Each point is reached from the start by the listed moves, each made once or not at all, plus a little noise. Say if it took an odd or an even number of moves. Then give how often each move was made.

Moves:
(1): [ 25  14 -12  39 -31]
(2): [ -6   9 -15 -42 -14]
Start: [ -9  31   9 -39  10]
Points:
[ -3  34  10 -37  11] => even (0, 0)
[  9  59 -14 -47 -34] => even (1, 1)
[ 19  40  -2  -2 -18] => odd (1, 0)
[-13  44  -9 -77  -2] => odd (0, 1)

Moves:
(1): [ 21 -21 -13  12   1  10   9  -8]
(2): [  5  17 -12   4   0  10  20  19]
(3): [-2 10 24 16 -3 11 -6  5]
(4): [-25  -2  -9  38  23  10   7 -12]
(5): [ 16   4   4 -31  45   8 -31  14]
(6): [  7   6 -36 -13  13  36 -14 -21]
(7): [ -4  15  14 -26   4  17  34   8]
(8): [-10 -23  -8 -22 -23   6   2  20]
Start: [ -6   6 -21 -10  -6  -8  21 -10]
Points:
[ -6  -3 -54  39  32  59  16 -49] => even (1, 0, 1, 1, 0, 1, 0, 0)
[ -8  29 -40 -53 -16  74  59  20] => odd (0, 1, 1, 0, 0, 1, 1, 1)
[  3   7 -56 -33  51  93  40  15] => even (1, 1, 1, 1, 1, 1, 1, 1)
[-44  27 -14   2  -5  51  78  30] => odd (0, 1, 1, 1, 0, 0, 1, 1)
[ 12  39 -16 -69  60  66   5   1] => even (0, 0, 1, 0, 1, 1, 1, 0)

Moves:
(1): [20 -5 -1  7  2  4 -6  8 -2  0  3 -5  5  1  2 -2  8  7  0]
(2): [ -1  19   0 -11  12 -12  11  -5   6   7  -3  -8 -16   0  -1  14 -11   7
   0]
(3): [  4 -12  34   2  -6  11 -17  -5 -13  -3  -8 -19  -3  -4  -3  13  -6   5
  -3]
(4): [-11   0  -8  27 -12  -5   7  10  -2   0   8  16   3  16 -16   3  -5   2
  -2]
(5): [  1 -10   4  -1  11   3   6   3  -9  -5   9  12   0  -6  -6  11   2   4
   0]
(6): [-1  8 -9 11  1 15  0 10  3 -6 -3 -8 -2  0  1 18 14 -9  8]
(7): [ 13  -6   4   2  -5  13  18  -1  -9   6   5 -12   1  -3   0  -1 -19  -6
   4]
(8): [  1   9  12  12  -5 -11  -4  35 -14   6  -5   0   2 -15  -1  -2   1 -21
   2]
(9): [ 1  3 20 10  8  8 11  3 19  6  8  9 -8 -4  1 -7  1  7 12]
(10): [-11 -11   1  -6   4  -2   1  10  -9  21   8 -12  11   6   5   0  -3  12
   6]
(11): [  5  11   3  -9 -11  -4  -2   6   4  -4  16  -7   4   1   8   4   9  -2
   2]
(12): [  9   7  -2 -11 -15  12  -6   2  -1  13 -10  31  -9 -18   3   6   0  10
 -11]
(13): [  1  -4   7   2   4  -2   2  -6   5  -1 -11  -1  17   0   3   9   2 -10
   8]
(14): [ -2  -6   1  -8   2   5   2  13  11  -1 -18  -4  -1  25  -8  -8   7  10
  -6]
(15): [  1   0   1   6   1   1   6   6  -3 -14  -7   4   0   2  26  -3  -7   7
   3]
(16): [  2 -18   2  -4 -10 -13  10  12  15   1  -4  -8  -7 -11 -10   8   4   6
   5]
(17): [-12   5  10 -15  -3 -15   6  -1 -18  -2 -12   7  -6 -12  -3  -4  23  13
  17]
(18): [  1  10  -8  -3   7   5   1  15   2  -4   1  -1  12  -6   0  -2 -18  16
   0]
Start: [-11   1  -9   2  -1   7  -4  12 -15  15   0   6  -6  -6  -2 -18 -10   3
   6]
Points:
[-17 -23  53  26 -23  34  39 121 -45  32 -28  20 -11 -32 -14  16 -17  56
  38] => even (0, 0, 1, 1, 1, 1, 1, 1, 1, 1, 0, 1, 0, 1, 1, 1, 1, 1)
[ 11   9  38  -2  22  28  -3  40  11  20 -15 -20 -17   7 -12 -10 -29  56
   7] => even (1, 1, 1, 0, 0, 0, 0, 0, 1, 0, 0, 0, 0, 1, 0, 0, 0, 1)
[ 20 -12  63  54 -12  -2  32  66 -15  22 -14 -16  -9 -22  -3  14 -44   8
  36] => even (1, 1, 1, 1, 0, 0, 1, 1, 1, 0, 0, 0, 1, 0, 1, 1, 0, 0)
[-13 -14  50  50 -12   3  13 105 -33  21 -22 -12  20 -34   1  10   3  40
  60] => even (1, 0, 1, 1, 0, 1, 0, 1, 1, 1, 0, 0, 1, 0, 1, 1, 1, 1)

Moves:
(1): [ 13 -12   1  -1  23 -12  18 -10  23  12 -21 -10  29  10  10   9  -2 -12
  -7  -8  -8   6   6  17   3]
(2): [ 26  14  20  -4  18 -24  -2   3   0 -16  -4  10   3  -1 -14   4  -9   3
  17  39 -15  -9   7   6   2]
(3): [ -1 -12  -8 -28  -4  13  -1  14   3   4 -16  -4   1   6  26  -2   1   1
 -14  -6 -15  -7   4   5  -5]
(4): [-19  -6  26  -6  19  -4 -12   7  10  21 -13  -1 -19 -40 -15   2   9  -2
   1 -26  -9  24 -17   4   2]
(5): [  9 -17  -8 -17  28 -15  -7  -1   1   7   4  -1   1  11  19   1   3  -9
   1   9  27  -9   6  16   7]
(6): [ -3 -25   0   2  15   6  19  26  13  42   0  16 -11 -21  11   1  -5   0
  12 -12   9  -3 -30  -9 -17]
(7): [-10  -1   7  -3  26  -3  13   1  13  10 -14   9   1  -1   8 -12  19  11
  -1  -9  11 -18   7   4 -11]
(8): [ 30   6  10  23   7   1   6  20  -2 -39 -17   3  -8  15  -8  19   7  -9
 -17  24   2  28  32   2   3]
(9): [-15  -7 -21 -33  10   7  15  10  26   6 -33 -36 -29  22  15  14  21   0
  18  -5   6 -14   2 -11  -8]
(10): [ 17  -8  13  -9 -31   4   0  29   8   0  -2 -13  14   6   4 -18  -5  23
   2 -13  12   6  10   6  17]
(11): [ -6  20  34  10  22 -14  10  -8  -6 -41   7  11  -2 -10 -29   8 -36 -14
  -6   4  22   2 -13   9  -9]
(12): [ -2  -7 -12  -6  -6 -19  -7  -7  30  -7  12  14 -10  -2   9  -7  -7   2
  -9   2   9  -4   8   1 -17]
(13): [-22   5 -31  -2  -2   3  -8   1 -10  10  -2  14  11 -17  -9   6  -5  19
   5 -20   8  -3 -15  -1  -9]
(14): [  1   7  36  -3  20   9 -15  15   9  31   5  -5  15  24 -12   6  -7   4
  15  16   6   7  12  15 -26]
(15): [  9   3   4  16  -4 -14 -21  -2   1 -21   9  -2  -3  23   7  24   4  -5
   7   5 -17 -20  11  -2  16]
(16): [  9  -7   2   1  -5  21  -2 -22   1   4  -2   1  -4 -10  -1  27  10  34
 -20   3  17 -11 -13   5   8]
(17): [  5  -8  17 -11  19   7  -8  -1   9 -12   9   9   7  19  -9  -6  -4  -1
   4  -2  -3   1   6 -14  16]
(18): [  6 -23   9  21  22   6 -13   2  -3  -3 -15   9 -21   4 -26 -18 -18  10
  -3   6  -3  -1 -18  20  -8]
(19): [-18 -13  14 -16 -22  -7  12  -1 -13  10 -21  23  -2  10   4  10   1 -17
  14  -3  15  -4   4  -5  -6]
(20): [-29   1   8  24   6 -26  -8 -15   1 -18  -4  -1  10  -2   5  19   9   4
 -15  44 -26   7  -9  -8   7]
(21): [-15  12  -7  18  11  20 -12  -4  19 -17 -16   1  -3 -20  -1 -14 -14  -7
  16  16   5  -8  -7   7   6]
(22): [ 20  44 -13   7 -50 -15   3  28 -16   3   7   5 -21  14 -13  -5 -26  16
 -22  12  -3  21   0  24  42]
(23): [ -9  -5  -4   2  -4  -1   1  -9 -11  -9   5   3 -16   5  16   1 -19  16
   3   4 -17   5  22  -3  11]
(24): [-2  2 -5 -2 -6  8  4 11  7 -6 13 -1  0  4  6 10 19 -3 11 -2 -6 -1  1 15
  1]
Start: [-18  16   3 -26  11   3 -17  16 -26  13   8 -23 -10   5  -9   5  13  18
 -34   6   4  27  -1 -38   0]
Points:
[-37   0   7  -4  61  32 -44  91  38 -24 -83 -40 -66   1 -28  22  51  54
   2 -16  15  17   1   8   8] => even (0, 0, 0, 1, 0, 0, 1, 1, 1, 1, 0, 0, 1, 0, 1, 0, 0, 1, 0, 0, 1, 0, 0, 1)
[ 35  42 121 -14  16 -55 -27 110 -29 -55 -65  25 -59  33 -58  18 -42  31
 -58  36   4  48  26  37  45] => odd (0, 1, 1, 1, 0, 0, 1, 1, 0, 1, 1, 0, 0, 0, 1, 0, 0, 1, 1, 0, 0, 1, 0, 0)
[-75  -8  46   0  57 -33   3   7   4 -28 -53  13 -12   6  44  63 -45 -17
 -23  49 -25   1 -13 -31   9] => odd (1, 0, 1, 0, 0, 1, 0, 0, 0, 0, 1, 0, 0, 0, 1, 0, 0, 0, 1, 1, 1, 0, 1, 0)
[-95 -19 -17 -94  24  19  38  60 -16  32 -41  -2 -59   5  29  48 -13  18
  11 -34  28   5 -26 -39 -41] => even (0, 0, 1, 0, 0, 1, 0, 0, 1, 0, 1, 0, 1, 0, 0, 0, 0, 0, 1, 0, 0, 0, 1, 1)

Moves:
(1): [ 19  13 -15   9  31   2  -1  -3   9   5  -3   9  -6   5 -14  -2   2  -8
   6  15  -2  -6 -30   6  -2  -1]
(2): [  3   3   3 -10 -11 -16  -7  -2 -26  12  -2  -9  11   7   8  25 -15  -7
  10  -2  -4 -13  11  -4 -23  -9]
(3): [ 20  -2  -4   4 -12  -4  20  16   2  -4   4  -9  -4 -14  -2 -17  -3   3
   0   1  12   3  -4  15  -2   5]
(4): [  7  -5   2   1   3  -9 -19 -10 -29   2 -11   7   2   1   6   5   5 -10
   5 -11  -9  -1 -11  15   5  12]
(5): [-12 -11   2  -2   3   5  14  16  -8   5  -2 -19   7   8   7 -16  15   0
  19  -5 -21  12  -4   4 -14 -14]
(6): [-11  -7  23   4  11   6  15  -4  -2  20  16  12   4   2  10  12  -7   6
   6  -1   1  -2  -6   6  -8  -8]
(7): [-13   2  -9  -4   2 -24   5 -10 -11   3  -3 -13   0 -17   4  11 -16  21
  25  -6  -4   5  14  -4  10  16]
(8): [ -5   0  -7   6  18  11  14  14  -4   2  10 -19 -14   9  21  16 -15   2
  -3 -15   8   0   5  -1  17  -2]
(9): [ -2  -2  12   1 -16 -17   0   0  15  -2  -1  16   8  -2  -7  -6   1 -14
   2  16   2 -11  -8   7  14 -23]
(10): [-15   4 -15 -12   2  18  11   7  -4 -18  -8  32 -23 -22   5 -16 -16 -17
  22  19  17   4   3  21   6 -24]
(11): [ -1 -18  -1 -27   1 -16 -10 -13  -1  -7  17  -1 -11  -4   0   9 -21  -2
  -3 -11   3   1 -15 -19   3  14]
(12): [ 19   6   8   0   7 -19  -4   5  -2  12   3  18  10   5   7 -15  -4 -14
  10   6  -3  -8  11  -5   0  -9]
(13): [  9 -12  -1   5  11  -1   6   5 -17 -16   0   5   3 -11  -8  10  10 -22
  14  15   4  12   4  -4  -3 -10]
(14): [ -7  -1   3   2 -26 -17  11   4   7   4  -7  -4   3  22 -11   2   7   3
   0  -6  -7  22   6  13   3   1]
(15): [  1 -22  -1  -1 -13   5  18  -3  19   1 -18  12  12 -17 -10   2  -8 -18
   9  -4   4 -21  16  -7   0  13]
(16): [  1   6  14 -13   1   0   5 -15  -3  -3  -1  -4  -6 -21 -15   5  10 -27
  -2  -1 -20   6  13  -4   1 -14]
(17): [ 14   5 -16 -15 -18  22 -17  -7  -2   0  -6  19 -18  -7  -4  16   0   7
   7  17 -29  28  -9 -12   7 -13]
(18): [  8  -9 -14 -19   4  -3   5  -1 -13  13 -13  14  19  -3  -1 -16  -7   3
 -26   1  -2   6  -4  -4   5   1]
(19): [ -6 -45  -7  -3   3  24  -8   8   2   3  -3  -7  13 -14 -11   5 -19  17
  -6  13  -4   2  32   5   9   1]
(20): [-13 -30  28   8   5  -2  19  -3 -22   3 -13   6 -17   6   3   0 -16  15
  11  20 -16 -15  -6 -13  -9  -7]
(21): [  2   6   6 -20   2 -14  -3  12  10  22   6  15 -10  -6  -3  27   6  18
  -4   5  19 -10   8  -4   7   8]
(22): [ -6   9  13   7  -6   0 -11 -14  13   2 -15 -19  -2  -2  13   9 -16  -5
   1  -6  28   9  21  -8   8 -10]
(23): [ -1   2   9 -13  13  16  10  -1   1  -4   4  -6   7  17  26  19  -6  14
  -3  23  13  -5   2  15   6  15]
(24): [ 10  -7  -4  -6  13 -13   2  13  -1 -28 -14  12   8 -11   8   6 -12   5
  -1 -11   0  -7  14   8  -6 -20]
Start: [  2 -13   3 -19  27   9 -14  32 -31 -15  -5   2  10 -36  10   5 -11   9
  24 -13  26 -20 -15  17 -10  13]
Points:
[  13  -66   22  -53   40  -18   23   31  -57  -65  -22   -3  -30  -73
   62   80 -106   31   72   29   44    2   -2    1   36  -23] => odd (0, 0, 1, 0, 0, 0, 1, 1, 1, 0, 1, 0, 1, 0, 0, 0, 1, 0, 0, 1, 0, 1, 1, 1)
[   2 -121    6  -23   28    7   64   99  -69  -32  -65   30    7  -62
   31  -23  -78   -5   89   -6   11  -28   44   73   -4  -32] => odd (0, 0, 1, 1, 1, 0, 0, 1, 0, 1, 0, 1, 0, 1, 1, 0, 0, 0, 1, 1, 0, 0, 0, 1)
[  9 -40  23 -25  79  22  -4  27 -44  -3 -14 -20  17 -58  29  80 -80 -10
  33 -22  32 -30  48  26 -18 -52] => even (1, 1, 0, 0, 0, 1, 0, 1, 0, 0, 0, 0, 0, 0, 0, 1, 0, 0, 1, 0, 0, 1, 0, 1)
[ 10 -65  41 -47  60  -5  27  60 -19  62   5  28  39 -60   1  59 -43 -36
  75  11   6 -67  31  20  -9 -44] => odd (1, 1, 0, 0, 1, 1, 0, 1, 1, 0, 0, 1, 0, 0, 1, 1, 0, 0, 1, 0, 1, 0, 0, 0)
[  -9  -87   14  -73  -30  -33  -20   -4 -116   22  -62   25   24  -64
  -20   56  -65   16   46   26  -67    7   26   19   15  -24] => even (0, 1, 0, 1, 0, 0, 1, 0, 1, 0, 0, 0, 0, 1, 0, 1, 1, 1, 1, 1, 0, 0, 0, 0)
[ 40 -41  -6 -16  80  25   1  59 -42 -32 -27  31   1 -71  49   9 -71 -44
  68  62  94 -21  13  83  45 -29] => odd (1, 0, 1, 1, 0, 0, 0, 1, 1, 1, 0, 1, 1, 0, 0, 0, 0, 0, 1, 0, 0, 1, 1, 0)
[  15  -93   39  -78   26  -59   15  -17  -95   -7  -75   63   33  -47
   31  112 -109   -1   85   32   10  -17  -18   13    0  -18] => even (1, 1, 0, 1, 0, 1, 1, 0, 1, 0, 1, 0, 1, 1, 1, 0, 1, 1, 0, 1, 0, 1, 1, 1)
